Rows are points. Any point is a mix of the corners, with weights that add up to 1. It lies inside the corners' shape when no weight is negative. Is each point inside? If not, which corners have a negative weight?

Corners:
(1): [0.54 0.34]
(2): [-0.06  0.32]
(3): [-0.44 -0.46]
Points:
[0.20 0.08] => inside
[0.18 0.42] => outside (3)
[-0.26 -0.14] => inside
[-0.13 -0.33] => outside (2)
[-0.34 -0.31] => inside
[-0.02  0.29] => inside
[ 0.15 -0.13] => outside (2)
[-0.48 -0.37] => outside (1)
[ 0.27 -0.03] => outside (2)

Corners:
(1): [ 0.39 -0.54 -0.17 -0.08 -0.14  0.45  0.33 -0.27]
(2): [ 0.21 -0.53  0.26 -0.63 -0.13 -0.11 -0.42 -0.49]
(3): [ 0.13 -0.01 -0.51  0.14 -0.44  0.63 -0.08  0.09]
(4): [-0.01 -0.26  0.04  0.11  0.19  0.07  0.05 -0.54]
(5): [-0.20  0.37  0.45 -0.66  0.25  0.16 -0.18 -0.37]
(6): [-0.46 -0.56 -0.31 -0.20 -0.36  0.11  0.21  0.29]
(7): [-0.53 -0.24 -0.48 -0.60  0.03  0.03 -0.07 -0.05]
(8): [-0.07  0.67 -0.01  0.14  0.21 -0.30 -0.49  0.63]
(9): [ 0.10  0.52  0.00 -0.03 -0.05  0.00  0.08 -0.50]
Points:
[-0.14 -0.25 -0.20 -0.28 -0.10  0.18 -0.06 -0.06] => outside (9)
[-0.06  0.31  0.06 -0.28  0.09 -0.16 -0.22  0.11] => outside (3, 4)
[-0.10 -0.65 -0.02 -0.48 -0.15  0.22 -0.04 -0.29] => outside (8, 9)
[-0.22  0.21  0.08 -0.38  0.06  0.09 -0.31 -0.04] => outside (1, 9)
[-0.06 -0.17  0.03 -0.32  0.05  0.01 -0.02 -0.26] => outside (3)

Corners:
(1): [ 0.10  0.06 -0.13  0.06  0.19  0.49 -0.29 -0.16  0.35  0.22 -0.78 -0.16]
(2): [-0.42 -0.28  0.42  0.30 -0.10 -0.38  0.31 -0.19  0.33  0.15  0.96  0.04]
(3): [-0.17 -0.20 -0.11  0.13 -0.18 -0.10 -0.09  0.43  0.05  0.53  0.59  0.66]
(4): [-0.20 -0.34 -0.13 -0.32 -0.66 -0.15  0.11 -0.17  0.34  0.06  0.64  0.70]
(5): [-0.24  0.07  0.01 -0.09  0.18  0.15 -0.10  0.21 -0.22 -0.30 -0.21  0.29]
(6): [ 0.55 -0.33  0.51  0.03 -0.01  0.38 -0.32 -0.45 -0.65 -0.06 -0.78 -0.22]
(7): [-0.16 -0.35  0.31 -0.29 -0.11 -0.48 -0.32  0.60  0.68  0.01  0.73  0.80]
(8): [ 0.42  0.00 -0.27  0.35  0.02 -0.12 -0.40 -0.38 -0.04 -0.37 -0.65  0.03]
(9): [ 0.41 -0.02  0.54  0.14 -0.63  0.40 -0.64  0.01 -0.53 -0.19 -0.40 -0.19]
(10): [ 0.29 -0.04 -0.11  0.23  0.03  0.00  0.56  0.01  0.06 -0.14 -0.52 -0.13]
(11): [ 0.71  0.38  0.84  0.44 -0.31  0.55 -0.39 -0.43 -0.46 -0.12 -0.57  0.24]
(12): [ 0.14  0.00 -0.02 -0.50 -0.10 -0.01 -0.15  0.25  0.20  0.10  0.88  0.45]
(13): [ 0.23 -0.49 -0.29  0.48  0.18  0.40 -0.02 -0.03  0.07 -0.32 -0.14  0.11]
Points:
[ 0.22 -0.20  0.18  0.16 -0.10  0.11 -0.10 -0.21  0.08 -0.07 -0.01  0.02] => outside (3, 5)
[ 0.14 -0.12  0.02  0.09  0.04  0.10 -0.12 -0.12  0.07 -0.06 -0.18  0.20] => outside (9)
[ 0.08 -0.06  0.22  0.05 -0.15  0.05 -0.10 -0.02  0.02  0.03  0.25  0.28] => inside
[ 0.20 -0.30 -0.01  0.20  0.00  0.18 -0.12 -0.05  0.01 -0.15 -0.10  0.17] => inside
[ 0.32 -0.08  0.38  0.13 -0.23  0.24 -0.29 -0.13 -0.25 -0.06 -0.23  0.09] => inside
[ 0.27 -0.08  0.09  0.15 -0.11  0.04 -0.30 -0.11 -0.05 -0.17 -0.26  0.15] => inside
[ 0.27  0.05  0.25 -0.12 -0.06  0.07 -0.46 -0.03  0.06  0.16  0.08  0.13] => outside (4, 5, 10, 13)
[ 0.20 -0.09  0.19  0.06 -0.15  0.03 -0.10 -0.09 -0.06 -0.22 -0.04  0.17] => outside (1, 3)
[-0.04 -0.27  0.02  0.02  0.02 -0.21  0.01  0.30  0.15  0.04  0.39  0.23] => outside (1, 4, 11)

Corners:
(1): [-0.19  0.06  0.63 -0.05  0.08  0.29  0.51  0.68 -0.35  0.36  0.08  0.32
  0.21 -0.25 -0.29 -0.42  0.55 -0.77  0.24  0.17]
(2): [-0.43 -0.57  0.55 -0.07 -0.17  0.56 -0.11  0.38  0.22 -0.41  0.09 -0.21
 -0.28  0.44  0.44 -0.57  0.51 -0.52  0.35  0.02]
(3): [-0.22  0.27  0.30 -0.29  0.32 -0.19 -0.17 -0.23 -0.37 -0.36 -0.23 -0.38
  0.48  0.20 -0.19  0.25 -0.58  0.30 -0.40  0.08]
(4): [-0.59 -0.18  0.13  0.35 -0.13  0.25 -0.33 -0.24 -0.37 -0.19  0.08  0.07
 -0.32  0.44  0.50 -0.18  0.37 -0.73 -0.07  0.43]
(5): [-0.03  0.25  0.11  0.05  0.15  0.35 -0.01  0.03  0.10 -0.16 -0.18 -0.37
 -0.38  0.20  0.38 -0.09 -0.12  0.22 -0.47 -0.45]
(6): [ 0.31  0.30 -0.46  0.52 -0.14 -0.59  0.24  0.05  0.23  0.62 -0.45  0.19
 -0.05 -0.11  0.38 -0.34 -0.45  0.21  0.65 -0.52]
(7): [ 0.23 -0.07 -0.22  0.13  0.09 -0.20  0.27  0.37 -0.23  0.34  0.32  0.18
  0.20  0.04 -0.38  0.46  0.27 -0.56  0.47  0.43]
(8): [-0.47  0.21 -0.14 -0.09 -0.20  0.14  0.20 -0.43 -0.35  0.04 -0.28 -0.17
  0.56 -0.06  0.05  0.35 -0.43  0.43 -0.16  0.24]
(9): [ 0.27  0.03  0.09  0.64 -0.16 -0.20  0.03  0.19 -0.37  0.57 -0.29 -0.54
 -0.04 -0.19 -0.37  0.22  0.24 -0.34  0.22  0.21]
(10): [-0.11 -0.25  0.09  0.02 -0.25 -0.01 -0.24  0.71  0.15  0.22  0.12  0.58
 -0.04  0.38  0.13  0.46  0.07 -0.21 -0.36 -0.27]
(11): [ 0.09 -0.35 -0.11 -0.19  0.26  0.18 -0.22  0.44 -0.15  0.28 -0.22 -0.39
 -0.60  0.07  0.12 -0.32  0.53 -0.11  0.16 -0.41]
(12): [-0.10 -0.59  0.60 -0.19 -0.16  0.37 -0.48  0.17  0.20 -0.42  0.12 -0.09
  0.75 -0.70 -0.01  0.21 -0.08  0.61  0.69 -0.25]
(13): [ 0.27  0.27 -0.11  0.22  0.56 -0.71  0.40 -0.19 -0.13  0.16 -0.65 -0.71
 -0.39  0.24 -0.15 -0.09  0.57 -0.10 -0.17 -0.40]
(14): [-0.38 -0.33  0.21  0.36  0.40 -0.03  0.44  0.84  0.21  0.42  0.27  0.21
  0.03  0.00  0.02 -0.17  0.46  0.29  0.70 -0.11]
(15): [ 0.05  0.16 -0.19  0.03  0.15 -0.29  0.25  0.67 -0.07 -0.09 -0.25  0.50
 -0.43  0.48  0.17  0.05  0.36 -0.31  0.02  0.48]
(16): [ 0.00  0.05  0.28  0.06 -0.67 -0.23 -0.03 -0.18 -0.40 -0.40  0.02  0.33
  0.10 -0.09  0.04 -0.33 -0.16 -0.15 -0.44 -0.14]
(17): [ 0.09 -0.47  0.35  0.11  0.15 -0.43  0.28  0.07 -0.03 -0.13  0.03 -0.08
  0.71 -0.30 -0.46  0.32 -0.41 -0.04 -0.32  0.49]
(18): [-0.38 -0.04  0.41  0.29 -0.16 -0.67  0.29 -0.18 -0.32 -0.30  0.30 -0.65
  0.28 -0.52  0.08  0.41 -0.56 -0.31 -0.26  0.43]
(19): [ 0.18  0.21  0.41 -0.08 -0.30  0.17 -0.34 -0.17 -0.34  0.36 -0.18  0.51
 -0.45  0.68  0.25 -0.32  0.32 -0.01 -0.01  0.30]
(20): [-0.13  0.11 -0.34  0.00 -0.23 -0.04 -0.44 -0.35  0.12  0.23 -0.58  0.01
 -0.03 -0.52 -0.41  0.39 -0.39  0.62  0.14 -0.62]
(21): [ 0.20  0.05 -0.25  0.02 -0.12  0.12 -0.30  0.23  0.32  0.55 -0.17 -0.05
  0.11 -0.23 -0.01 -0.27  0.56  0.27  0.47 -0.35]
Points:
[ 0.06 -0.11  0.00  0.15 -0.05 -0.12 -0.05  0.16 -0.01  0.17 -0.06  0.02
 -0.10  0.04  0.02  0.04  0.17 -0.11  0.17 -0.02] => outside (1, 3, 8)
[-0.08  0.07  0.02  0.09 -0.05 -0.03  0.00  0.13 -0.12  0.16 -0.15 -0.01
 -0.16  0.11  0.05 -0.07  0.12 -0.09  0.08 -0.09] => outside (12, 17)
[ 0.01 -0.08  0.12  0.08 -0.04 -0.06  0.00  0.26 -0.12  0.10 -0.15  0.18
 -0.04  0.17 -0.01 -0.02  0.19 -0.13  0.17  0.11] => outside (5, 18, 21)
[-0.11 -0.01  0.21  0.05 -0.03  0.07 -0.06  0.14 -0.08  0.02 -0.12  0.07
  0.06  0.05  0.04  0.02  0.04  0.07  0.19 -0.10] => outside (11, 17, 18, 21)
[-0.06 -0.12  0.06  0.07  0.07 -0.18  0.08  0.14  0.01 -0.01 -0.11 -0.10
  0.14 -0.10  0.00  0.02 -0.02  0.01  0.06 -0.12] => outside (9, 19)
[ 0.05 -0.09  0.03  0.22 -0.04 -0.15 -0.23 -0.16 -0.05  0.10 -0.20 -0.40
 -0.07 -0.02  0.05  0.11 -0.05 -0.07  0.03 -0.12] => outside (1, 8, 14, 15, 16)

Corners:
(1): [ 0.17  0.26 -0.21 -0.04 -0.63 -0.29 -0.67  0.08  0.27  0.26 -0.25 -0.09
  0.59 -0.21 -0.22 -0.47  0.02 -0.35 -0.23  0.04]
(2): [ 0.19 -0.06  0.13  0.16  0.54  0.16  0.42  0.24 -0.40  0.05  0.26  0.36
 -0.42  0.02  0.39 -0.26  0.08  0.17  0.03  0.20]
(3): [ 0.17 -0.02 -0.34 -0.34 -0.42  0.26 -0.27  0.32  0.46  0.16 -0.17  0.03
  0.18 -0.39  0.52  0.06 -0.73 -0.32 -0.01 -0.14]
(4): [-0.25  0.30 -0.45  0.48 -0.10 -0.35  0.43  0.19 -0.39 -0.43  0.26 -0.58
 -0.19 -0.04 -0.30 -0.12  0.70  0.83  0.26 -0.23]
(5): [ 0.44  0.04  0.39 -0.35  0.22 -0.49 -0.50 -0.04 -0.39 -0.15 -0.92  0.16
 -0.08 -0.15 -0.13  0.54  0.27 -0.08  0.06 -0.07]
(6): [-0.06 -0.03 -0.48  0.13  0.26 -0.12 -0.29  0.53  0.05 -0.49  0.24  0.31
 -0.44  0.01  0.85  0.10 -0.07  0.00  0.27 -0.24]
(7): [-0.24 -0.01  0.32  0.39 -0.07 -0.04  0.02  0.00 -0.26  0.01 -0.55  0.17
 -0.17  0.01  0.24 -0.52 -0.03  0.22  0.35  0.03]
(8): [ 0.43  0.15  0.37  0.11  0.29  0.19 -0.42  0.15 -0.18 -0.11 -0.10 -0.03
 -0.05  0.24  0.19 -0.04  0.29 -0.17  0.47 -0.18]
(9): [ 0.26 -0.34  0.70  0.35  0.96 -0.32  0.04 -0.24  0.15  0.01  0.01  0.01
 -0.63 -0.17 -0.04 -0.05  0.26 -0.18  0.44  0.03]
(10): [-0.72  0.66 -0.08  0.42 -0.06  0.28 -0.19 -0.87  0.26 -0.24 -0.18  0.34
  0.10 -0.57 -0.70 -0.69  0.41  0.06 -0.23  0.07]
(11): [ 0.15  0.32  0.90 -0.40 -0.12 -0.14  0.05  0.26  0.07  0.11 -0.20  0.10
  0.15  0.73 -0.16 -0.49 -0.14 -0.81 -0.76 -0.50]
(12): [-0.24 -0.07  0.43 -0.47  0.44 -0.41  0.61  0.51  0.04  0.35  0.31  0.37
 -0.01  0.59  0.28  0.44  0.01 -0.28 -0.19  0.23]
(13): [-0.03 -0.02 -0.32  0.32  0.04  0.27 -0.33 -0.66  0.67  0.39  0.44  0.02
  0.15 -0.05 -0.35 -0.65  0.05  0.35 -0.08  0.05]
(14): [ 0.17  0.21 -0.27  0.10 -0.32  0.13 -0.27 -0.40  0.32  0.20  0.12 -0.01
  0.10  0.39 -0.12  0.30 -0.13 -0.43 -0.44  0.11]
(15): [-0.52  0.43 -0.50  0.19 -0.06 -0.68  0.00  0.30  0.25  0.48 -0.53  1.09
 -0.37 -0.05 -0.21  0.77  0.13  0.05  0.10 -0.17]
(16): [-0.52 -0.46 -0.33  0.12  0.35  0.18  0.08  0.11  0.63 -0.09 -0.01  0.36
 -0.49  0.06 -0.60 -0.54  0.34 -0.40  0.64  0.47]
(17): [-0.07 -0.02  0.21 -0.07  0.48  0.16  0.70 -0.04 -0.55  0.54  0.17  0.05
  0.46  0.38  0.64  0.11  0.03  0.03 -0.48 -0.49]
(18): [-0.19 -0.28 -0.23 -0.14 -0.08 -0.38  0.09 -0.26  0.53 -0.05 -0.41  0.75
 -0.07  0.13 -0.18 -0.63 -0.59 -0.85  0.42  0.32]
(19): [ 0.26  0.20  0.42 -0.49  0.05  0.20  0.23 -0.61  0.19  0.04  0.16  0.38
 -0.44 -0.44  0.64 -0.25  0.39  0.14 -0.14  0.04]
(20): [-0.15  0.52 -0.03 -0.21  0.26 -0.33 -0.18 -0.05 -0.22  0.14 -0.12 -0.07
 -0.43 -0.17  0.51 -0.07 -0.05  0.05  0.05  0.08]
(21): [-0.07  0.03  0.48 -0.09 -0.22 -0.14  0.16  0.06 -0.78  0.46  0.16 -0.20
  0.26  0.23 -0.34 -0.22  0.01  0.14 -0.37 -0.73]
Points:
[ 0.23 -0.01  0.20  0.02  0.24  0.18 -0.30 -0.15 -0.15 -0.05 -0.12 -0.04
 -0.13 -0.26  0.30 -0.11  0.05 -0.12  0.05 -0.06] => outside (4, 11, 12, 13, 15, 18)
[ 0.45 -0.07  0.27 -0.11  0.26  0.13 -0.30  0.01  0.09  0.02 -0.02 -0.09
 -0.11 -0.02  0.50 -0.15  0.02 -0.19  0.00 -0.06] => outside (4, 10, 12, 15, 18, 21)
[-0.13  0.15  0.03 -0.02 -0.02 -0.07  0.01 -0.05  0.09  0.05 -0.15  0.25
 -0.18  0.04 -0.11 -0.19  0.08 -0.04  0.08  0.07] => outside (1, 6, 9, 17)
[-0.12  0.22  0.00 -0.06 -0.07 -0.12 -0.02 -0.03  0.06  0.19 -0.13  0.20
  0.04  0.04 -0.07 -0.10  0.04 -0.11 -0.11 -0.01] => outside (6, 9)
[-0.11  0.00 -0.10  0.13  0.17 -0.13 -0.03 -0.01  0.04  0.13 -0.07  0.19
 -0.03  0.01 -0.02 -0.05  0.04 -0.05  0.12 -0.02] => outside (11, 19)
[-0.09 -0.09 -0.27 -0.06  0.15 -0.29  0.10  0.05  0.17  0.15 -0.03  0.36
 -0.22 -0.06  0.02  0.09  0.00 -0.09  0.16  0.10] => outside (7, 8, 10, 11)
[ 0.02  0.03  0.19  0.12  0.24  0.07 -0.01 -0.21 -0.02  0.10  0.03 -0.06
 -0.07 -0.08 -0.06 -0.23  0.27  0.09  0.08  0.03] => outside (6, 11, 15, 18)
[ 0.10  0.12  0.20 -0.03  0.12 -0.13 -0.05 -0.03 -0.09  0.08 -0.09  0.11
 -0.06  0.03  0.14 -0.06  0.04 -0.07 -0.05 -0.14] => outside (16)
[-0.13  0.11  0.07 -0.04  0.07 -0.12  0.00 -0.05  0.09  0.19 -0.12  0.28
 -0.06  0.03  0.03 -0.11 -0.03 -0.16 -0.11 -0.04] => outside (4, 8)

Corners:
(1): [ 0.44 -0.49 -0.18  0.12 -0.11 -0.05  0.23 -0.23  0.35 -0.13 -0.04  0.12
 -0.57  0.15 -0.12 -0.29 -0.11  0.17  0.02  0.16]
(2): [ 0.29  0.39 -0.40  0.30 -0.53 -0.29  0.03  0.01  0.32 -0.31 -0.20 -0.05
 -0.83 -0.35  0.02 -0.18  0.08  0.06 -0.32  0.00]
(3): [ 0.14  0.32 -0.21 -0.30  0.17  0.13  0.09  0.41  0.08 -0.58  0.27  0.19
  0.28  0.05  0.21  0.22 -0.29 -0.45  0.24  0.01]
(4): [ 0.65 -0.23 -0.08  0.24  0.18 -0.29 -0.32  0.38  0.54 -0.46  0.21  0.49
  0.48  0.31 -0.45  0.41 -0.31  0.18  0.24 -0.10]
(5): [-0.99  0.26 -0.04 -0.39 -0.34  0.22 -0.24 -1.00 -0.46  0.21  0.20 -0.57
 -0.29  0.14  0.23 -0.06  0.08  0.01 -0.10 -0.03]
(6): [ 0.49  0.10 -0.18 -0.11 -0.28  0.43  0.08  0.09  0.32 -0.01 -0.55 -0.02
 -0.47 -0.41 -0.33  0.46 -0.09  0.09 -0.58 -0.14]
(7): [-0.56  0.23 -0.14 -0.19 -0.30  0.30 -0.36 -0.38 -0.47  0.01  0.13 -0.33
 -0.53  0.16 -0.12  0.19  0.46 -0.25  0.43 -0.13]
(8): [-0.65  0.20 -0.36  0.10 -0.29  0.21 -0.27 -0.51  0.06  0.23 -0.46 -0.09
 -0.14  0.01  0.25  0.11 -0.02 -0.23  0.54  0.13]
(9): [ 0.46  0.30 -0.01  0.25  0.85 -0.22 -0.19  0.22  0.17 -0.27  0.36  0.13
  0.55 -0.28 -0.08  0.16 -0.04 -0.14  0.62 -0.52]
(10): [-0.13  0.03  0.10 -0.02 -0.16 -0.10  0.48  0.34  0.78 -0.23 -0.43 -0.17
 -0.35 -0.46 -0.47 -0.19 -0.21  0.17 -0.15  0.08]
(11): [-0.44  0.46 -0.29 -0.19 -0.20  0.07 -0.10 -0.45 -0.71 -0.02 -0.14 -0.34
 -0.11  0.37 -0.04 -0.29 -0.29  0.32  0.40 -0.29]
(12): [-0.27 -0.08 -0.10 -0.38 -0.34 -0.38 -0.49 -0.20 -0.35  0.13 -0.08  0.14
 -0.33 -0.37 -0.01 -0.08 -0.17 -0.28  0.21 -0.42]
(13): [ 0.60 -0.16  0.21  0.55  0.37  0.10 -0.18  0.48 -0.21 -0.29  0.26  0.08
  0.87 -0.19  0.18  0.04 -0.06  0.00  0.43 -0.28]
(14): [-0.77  0.43 -0.37 -0.38 -0.59  0.10 -0.09  0.16 -0.15  0.63  0.49 -0.24
 -0.59 -0.13  0.05 -0.01 -0.19 -0.20  0.20 -0.24]
(15): [ 0.63 -0.20 -0.19 -0.28  0.31 -0.04 -0.12  0.28  0.24 -0.37  0.50 -0.18
  0.62  0.08  0.21  0.45 -0.06  0.28  0.29 -0.22]
(16): [-0.75  0.63 -0.09 -0.40 -0.26  0.38 -0.48 -0.22  0.00  0.23 -0.02 -0.21
 -0.19  0.10  0.20 -0.46  0.20  0.04  0.39  0.27]
(17): [ 0.03 -0.25 -0.60  0.08  0.03  0.13  0.22 -0.02  0.15  0.06 -0.23 -0.05
 -0.59 -0.58 -0.41 -0.41 -0.08  0.55 -0.55  0.41]
(18): [ 0.38  0.20  0.29 -0.04  0.77 -0.26  0.02  0.50 -0.28 -0.21  0.21 -0.22
  0.45  0.30  0.21  0.47  0.02 -0.04  0.58  0.32]
(19): [-0.17 -0.23 -0.36 -0.27  0.00  0.02 -0.31  0.61  0.29  0.07 -0.56  0.02
 -0.73  0.00 -0.24 -0.27 -0.05 -0.24 -0.57  0.02]
(20): [ 0.87  0.03  0.01 -0.12  0.45 -0.19  0.14  0.16  0.14 -0.09  0.28  0.48
  0.67  0.26 -0.08 -0.01  0.34  0.07  0.34  0.11]
(21): [ 0.48 -0.06  0.03  0.25  0.42 -0.10  0.20  0.03  0.07 -0.61  0.24  0.59
  0.33 -0.03  0.43  0.29  0.12  0.58  0.49 -0.32]
Points:
[-0.01  0.08 -0.17  0.00 -0.10  0.00 -0.10  0.00  0.08 -0.10 -0.09  0.08
 -0.20 -0.12 -0.06 -0.06 -0.06  0.00  0.07 -0.11] => outside (15, 18)
[-0.30  0.20 -0.13 -0.20 -0.09  0.11 -0.13 -0.22 -0.10 -0.05  0.09 -0.16
 -0.11  0.03  0.09  0.00 -0.01 -0.05  0.10 -0.02] => inside
[-0.04 -0.26 -0.20 -0.05 -0.07 -0.01 -0.02  0.02  0.03 -0.12  0.04  0.14
 -0.05 -0.01 -0.04 -0.03 -0.12  0.12  0.10 -0.11] => outside (2, 6, 9, 16, 18)
[ 0.13  0.01 -0.13 -0.03  0.09 -0.04 -0.07  0.06  0.14 -0.14 -0.10  0.04
 -0.06 -0.03  0.00 -0.03 -0.05  0.03  0.10  0.01] => outside (7, 14)
[-0.17  0.09 -0.22 -0.08 -0.15  0.09 -0.14 -0.06  0.06 -0.04  0.00 -0.06
 -0.23 -0.13 -0.03 -0.08 -0.06  0.02  0.06 -0.10] => outside (18, 20)
